Each row of a before or after table is a point. The points were changed in one or more steps. Then noise was added and the rows were shuffled. The steps act on how far a point lies along the listed directions, d1 being the first. Write out the steps. A step turns or swaps two directions, mirrors them in a line or flattens them onto one, adds a multiple of one to another, or multiplies one. Angles are multiples of 10 degrees, from the lower direction toward the higher: turns from -170 to 170, lines from 10 to 170 but not 90. Use the fewest steps. Two steps may share a direction if one is a turn and the other turns, adds or multiplies; they go together, in the order done. Otherwise the lowest direction goes first.

Directions:
(1): -0.38,+0.11
(2): +0.11,+0.38
Before (10 x 2):
-0.42,+0.13
-0.29,+0.04
+0.10,+0.27
+0.31,-0.22
+0.23,+0.12
-0.38,+0.16
-0.26,-0.04
-0.41,+0.00
+0.13,+0.26
+0.63,-0.29
After:
+0.34,+0.08
+0.23,-0.20
+0.31,+0.21
-0.32,+0.04
+0.54,-0.25
-0.34,+0.15
-0.49,+0.00
-0.41,+0.12
+0.30,+0.19
-0.33,-0.02
Steps: add -0.7 times d2 to d1

Directions:
(1): -0.42,+0.23,+0.10,+0.43,+0.04,+0.23
(2): -0.03,-0.41,+0.01,+0.22,-0.51,+0.01
(3): +0.45,-0.16,+0.04,+0.36,+0.26,+0.23
Before (11 x 6):
-0.75,+0.14,+0.00,-0.03,-0.27,+0.00
+0.23,-0.61,+0.03,-0.24,-0.46,-0.26
+0.10,-0.54,+0.01,-0.05,-0.33,-0.07
+0.11,+0.28,-0.20,+0.10,+0.61,+0.41
+0.07,+0.25,+0.19,-0.14,+0.02,+0.16
+0.02,+0.03,+0.00,+0.37,+0.06,+0.09
+0.02,+0.43,+0.16,+0.10,+0.61,+0.12
+0.01,+0.33,+0.15,-0.40,+0.53,+0.18
+0.07,-0.35,+0.01,+0.69,-0.31,+0.20
+0.42,-0.13,-0.06,-0.18,+0.12,-0.05
-0.14,-0.26,-0.04,+0.24,-0.57,-0.14
After:
+0.18,+0.20,-0.03,-0.11,+0.36,+0.04
+0.40,-0.29,+0.06,-0.60,+0.00,-0.02
-0.44,+0.27,+0.03,+0.46,-0.07,+0.05
+0.50,-0.44,+0.03,-0.22,-0.19,-0.22
-0.44,-0.20,-0.03,-0.02,-0.46,-0.02
-0.38,+0.23,+0.11,+0.21,+0.35,+0.19
-0.41,+0.50,+0.19,+0.15,+0.51,+0.14
+0.49,-0.42,-0.33,-0.22,-0.09,+0.11
+0.08,-0.14,-0.03,+0.27,-0.13,+0.00
+0.21,+0.02,+0.15,-0.22,-0.17,+0.09
-0.19,-0.02,+0.05,+0.73,-0.10,+0.26
Steps: swap d1 and d2; multiply d3 by 0.7
